Each wall is flat, endless, passes through zero and stands at right angles to its row. A trip goes straight from one point to another. List the walls that it crosses, first one first.

Walls:
(1): [ 9 -7  9]
(2): [ 22  30 -19]
(3): [-49 -17  13]
(4): [24 -5  4]
(5): [15 12 19]
(6): [47 -4  4]
(7): [-3 18 27]
(8): [-30 -18  14]
(9): [ -5 -55 -25]
(10): [-18  11 -12]
Trips:
[-31  27 -17] to [-10  48   2] -> 8, 5, 3
[-12 -20  31] to [-43   7  -3] -> 5, 10, 1, 9
[-16 -18  17] to [-38   6   0] -> 10, 1, 9
[ 57 -19   2] to [14 26 21] -> 9, 7

Walls:
(1): [-21  11   0 -24 -13   6  -5   1   9   7 -19  -3]
(2): [-33 -18  20 -15   6 -13  -4   7 -28  20  -6  18]
(3): [ -2  -9  -6  -4 -19  10   2 -20  -5   9 -40  25]
(4): [ 20 -14   1  -1  -2   2 -16   1  14 -11   9  14]
(5): [ 12 -24  16  20   8  -8 -11 -11   9   3  21 -17]
(6): [ -1 -11  10   6 -32  -8  -1  -2  11  -1  10  -8]
Trips:
[ 29  -4  -3  16 -21 -23  -6 -11  12  40  23  17] to [  8  15  13  11 -26  15  15  13 -15 -13   0   3] -> 5, 4
[ 16   4  -3   5   9  25  10  -8  -3  20 -11 -17] to [  9  -7  -7   0  -7 -18  19  -4  14 -19   1 -16] -> 3, 6, 4
[ -8  14  -2 -20  17 -19 -14 -11 -29 -19  -3   3] to [ 18  27 -11  23   2   6 -23  17   6   2 -19 -11] -> 2, 4, 1
[  5 -26  -2  -4 -10  -5   7   2 -11 -15 -14   6] to [-25 -29 -16  24 -11  25  -8  32 -13  -2  27 -22] -> 5, 3, 4
[  0 -37  -6   4 -16 -26  20  -8  -6  -7  22   3] to [ 20  -8 -33  -2  33   4 -26  -8 -12  -5 -10 -18] -> 2, 6
[ -8 -34  -4   5 -22 -14 -24  18 -14 -13   1  -7] to [ -6   5  29  50  -7  -8  -3 -27 -15  -7   1   8] -> 3, 4
[ 35  21   1  -8   5   2  30  31  -3  20 -60  21] to [-18  14   6 -36   6 -26  -8   6  32   3 -12 -22] -> 2, 3, 6
[-32  46 -25  -3 -33  -8   9  -6  -6 -51 -14   7] to [-8 19 -5 17 -1 -3  4  1 -4 26  5 12] -> 6, 2, 1
[-10  11   1 -16 -15 -19  -3  -2   0   3  12 -14] to [ 25 -19   1  17 -26  25  -7  -5 -12 -11   2 -17] -> 5, 2, 4, 1, 3
[-24  17  -1   5  19   1  14   6  -2 -21 -18  21] to [ -8  -6 -36  26   1 -20   5  -1  15  -3 -19   5] -> 2, 1

Walls:
(1): [-11  23 -28  -3   4   0 -14   3  -7 -38 -26  -8 -16   7   1   0  38  -8
  10  14 -11 -36 -18  14   9 -10 -18  -1  10   2 -16   2   9   1  24  -1
 -25  -4  -9 -19  10  -2   1 -18 -17   3  -8  -7]
(2): [ 19 -37  14   6 -12   1   9 -22  -7  -6  19  23  -5 -12   8  -1 -15 -14
 -19  -3  13  17 -26   2 -18  -8   2   0 -18 -31  -8   2  22  17   7  31
  15 -23  10 -19  37   3 -27 -20 -13  13   8  11]
(3): [ -2 -20   5 -12  -8   6  -7   1   4 -10   5   0  19   5  -4   5   2  19
  16 -27  14 -12 -21   5  35 -16  12   2  -9  16   1   5   3   2  19  10
  20  36 -19  20 -13   2  30   3  10  11 -17   5]
(4): [-14  11   5  -5   0  14  -5  21  21 -15  12  -8  -6  -6  18  15  17  -9
  -6  36  -3  11 -13  14  -6  10  13 -11   3 -21  17 -17 -16  -4   3  14
  22 -11  -1 -16 -21  -3 -25 -10   5  -4  11  -3]
(5): [-27 -23 -12 -30  34  -3 -12 -23  36  11  -5  23 -33   6 -20  12  28  -3
 -24  18 -13  23  17  -2 -10  20  -8 -14  -6  15   2   8  -6 -23 -12  -9
  -9  10 -24  20 -20   8   1  -4   0 -12 -11 -10]
(6): [ -1   2   1 -18  15 -24   3  -4  12  -2 -12   9  26 -41  30  12  -3 -32
   7 -15   7   3  11 -11  24  27  33 -11  -2   8 -20  17 -23  16  -2   4
  18 -15 -16 -15  -3  -5  -8  -9 -21  14  14 -17]
(7): [-19 -30   0   7 -18 -18 -16 -17 -16 -14 -26  -8 -12   2 -11   3  14 -10
  20 -35 -12  -3  -9   7  25  14  -3  10  10   0 -23 -46  17 -16 -19   3
 -13 -14 -19  12   9  10 -17  12 -23   2 -13  19]
(8): [-18   6 -19 -10 -23   6 -20   9  19  -9  -4 -27  -3   2  -8   0  17 -21
  19 -17  -3  11  25  15 -12  19  -7   8  16  11 -11  -3   4  20  16  13
  -6   1  19   3 -19  15  35  36  -3  28  19  13]
(9): [  1   1 -13 -13  17   0 -10 -59  21   5  20  12 -26   6  -2   4   8 -39
 -17 -32   4  11 -27   3 -15  14  24  16  32   7   7  -1  -5 -14  15 -23
  21  -4   3 -10  -3  16   0  -4 -21  -9  -2  14]
(10): [  6 -43   2   2  -8  19   6  -3   1  -2  38  10 -11  17  16 -12  10 -31
  28 -16   0  -4  41  17  11  19   6 -10   8   0   3   9  31 -25 -12   4
   3  36   6  16  -1  28  -6  26 -11   9 -11  12]
Trips:
[-11 -31   2   0   1  -9   8  13   7  12   6   2   3 -18  -7 -11  37   7
  18  16  21   4   6   5   0  16   6  19  15   8  -9   3  13 -14  13  -7
  -5 -15 -21  24 -10   3  -5  33   1 -10  17  30] to [ -1  -1 -13  -8   4  -3  -2  -8  -2   4  -1  -2  32  -9  10   9 -18  38
 -13  10 -11  -5  23 -10 -11   6 -28  27  -2   6   6  18  -1 -13 -33 -16
  22   5   9 -23 -30 -10   8   0  -4   7   5  -4] -> 9, 4, 6, 7, 3, 10, 8
[ -3  -2  32 -17   3 -12   5 -21  -9  11 -11   5 -11   3   2  -8   4  27
   2  10 -12  -3  20  -6  -2  18   6 -19  -3  19   9  11   6  10  -3 -14
  13  -7  -3   8  -4  13  -7  15  -4  -2 -25 -32] to [  3   7  10 -21   5   5  17 -23   3 -27  17 -13 -11 -26  -2  -3  24  -5
  11  -9 -42  -4  -2 -19  -1 -12 -16  -8  20 -10  -4  24   4  -8  -6   5
 -15 -12   2  19 -14  -6  18  15  -5  -3 -11 -17] -> 9, 1, 7, 8
[-26   3 -12  -5  13 -30   9  36 -23 -22  13   9  -6  21   3  -5 -16  -5
  -1 -16  -2  23  37 -19  -7   0   8 -24 -14  13  -7   9  -3   4   4 -21
 -22 -20  10 -13  11  14   2 -16  28  -2   9  -9] to [ -5  12  -5  23   3   3   3 -19  -1 -11   3  12  20  -8  34   1  24  -9
  24  -3   3  -4  -4  -4  15  14 -16   0  -4  -9 -25  13   4 -25  20 -14
 -20 -12  13 -21  -4   3 -13  38  15 -14 -35   8] -> 10, 1, 5, 7, 9
[  8   0  11   0 -11   1 -13   2   8  -8  26 -10  -3  -9  13  12  11   5
  -5  13  -6   5 -15   3  -3 -12 -22  -1   1  -1 -13  23  12  33  17  -4
  -1  -2  -3 -10  -3   3  12  18   7   1 -14  -9] to [  5  13  -6   9  -9   3 -16  22  21 -10  -1  -5   9  33  29   5  11 -18
  10  30  13   4  -2   7   4 -17 -27 -20  22  -3 -36  20  17 -30   9 -10
 -16  10 -11 -12   9 -13  29  -8  -8  19   5   0] -> 10, 2

Walls:
(1): [-37  34 -17  27 -25  17  -1  47 -11   0  -1  44 -35   2  -3  34 -17  23
  36 -18 -13   2  -1  -8 -32  22  -3 -40  -3 -22  32  15 -32 -15   6   7
  11 -46   6  -5  -5  -2   0   6  -5  -5 -17  56]
(2): [  1   4  -8   7  29  12  32   9   2 -17 -48 -18  -2   1   8  12  23 -11
 -50 -16 -19   4 -38  37 -29 -15 -14 -17   8 -18  40   3   3 -27  -2  -7
 -29   3  -4   5  -6 -11 -25 -30 -32   5  22 -37]
(3): [ 23  -8  -7   9  12 -43  21  -2   6  32  -8  -6 -29  15  23 -12  38   7
  -9 -18   5  24   0 -19  13   2 -12  42  18  15 -32  47  -5  36  21   8
  -7 -20  -6  23 -23   6 -42  40  -4 -26  -7  41]
(4): [ 30  14   7  -1  39  30  25   4   5 -47  40   6  -1  -7  14  35  -2 -12
  24  -5  13  16  -3  23 -37 -23 -15  14 -16 -15  -2  36  13   8 -11  16
 -15  13 -19 -29  -9  17  11 -18 -40   9 -18   8]
(5): [ 24  -6 -28 -44  24 -36  19  14   6  -7  17   6 -37 -19 -20 -16  -4  22
  24  -4  18  -7   6 -11   9  13   6  32 -10 -20  15 -42  10   3 -12 -17
  -7  13 -22  13  -4 -29  -7 -11  35   0 -25 -17]
(6): [-24   4  22  31   4 -10   5  24 -20   6  -3 -24   3   0  -2 -12 -13  -2
 -16  -5 -42  -7   3 -12  -8  18  12  -5   6   0  -9  23  20 -13   9   3
 -17   6   4  -3  16  20   0  24  35  14   3  -5]
(7): [-45  20 -27 -20 -17  19   0  -6   8 -13  17 -26  -2   8  26  17 -33  42
   0  -2  21  21  -6  26 -18   8  24  23 -11  24 -15   1 -33  -1  10  12
  -9 -32 -17   7  -6 -23  -4 -18 -23  11  -8 -31]
(8): [ -5  11  25 -20  17  48  -4 -22  13 -32  -3 -38 -31  -3  -6   7  15 -19
  13  -2   1  -1 -24  16  16 -27  13 -34  20  -7   6   0  -3 -11 -16  -2
 -23  -9  30   8  13   8   5 -23   3 -33  24  19]
(9): [-14 -33 -25  -5 -17   0  10 -19  35 -23  21 -12   2  16  -8  -7 -31  -6
 -11   7  -4  20  -6 -23   7   5 -14  23  17   8 -38  18 -19 -36 -22  -3
 -38  39   2   5   1   9   9 -25  34  21  -1   5]
Trips:
[ 18 -40   0  -6  -4 -18 -31  35   5 -15   1  -6  -9  -6  -1   3   6  -7
  -3  -2 -18 -22  -5 -15  34   3  -4   8 -20 -27  -4 -16  15 -12   2   1
   2  36 -12  13 -15   1  -6 -11 -23   6  -9  -4] to [ 46  26  28 -12  -4   1  34  21  -9 -43  37  14 -17 -33   4  29 -21  18
   5 -17  -7  35 -11  14  13   2   7 -32 -16 -16   1  -8  14  -3 -44 -20
  -4 -15  -6   0   5 -17  16 -30 -18   6 -14   9] -> 4, 8, 1, 9, 7
[ -2   4  14   5 -10 -21 -46 -15 -10  -3  -6  13  45  -2  -5  10   4  39
 -22 -17 -38 -28  35 -21 -16   8  31 -23  18  -1  -2  19 -30   6  -3  13
  21  17 -13 -26  26   1  25  36  35  34 -14 -13] to [-27 -15  14 -17  29 -14  25  14   4 -11  11  16  22 -33  11  25  15 -26
  43   9 -35  44  -1  33 -30  17 -24  20   0  25   6 -30  -1   3 -11 -10
  -9 -30 -16 -35   2 -22  44  -7 -10  31 -55 -25] -> 7, 4, 5, 2, 6
[ 13 -31  -1  11   4  16  13 -27 -29 -18 -11  14  35  19  -4  24  -6   6
  16 -32 -18  45  -2  20 -30 -23  12 -21  35 -15   5 -17   7 -13 -17   2
  -5  32  -9  57 -20  16  10 -43   3 -47 -40   4] to [ 23  30 -26 -12 -19 -27 -15 -28  -6   3 -18 -16   1  31 -21  -8   4  13
  -2 -28 -34  -4  -2 -17 -18  16  -5 -31  -2   5  -7 -29  36   0 -17 -52
  23   8  25  -3 -25 -10 -22 -21  20  21 -26  20] -> 5, 4, 8, 6, 2
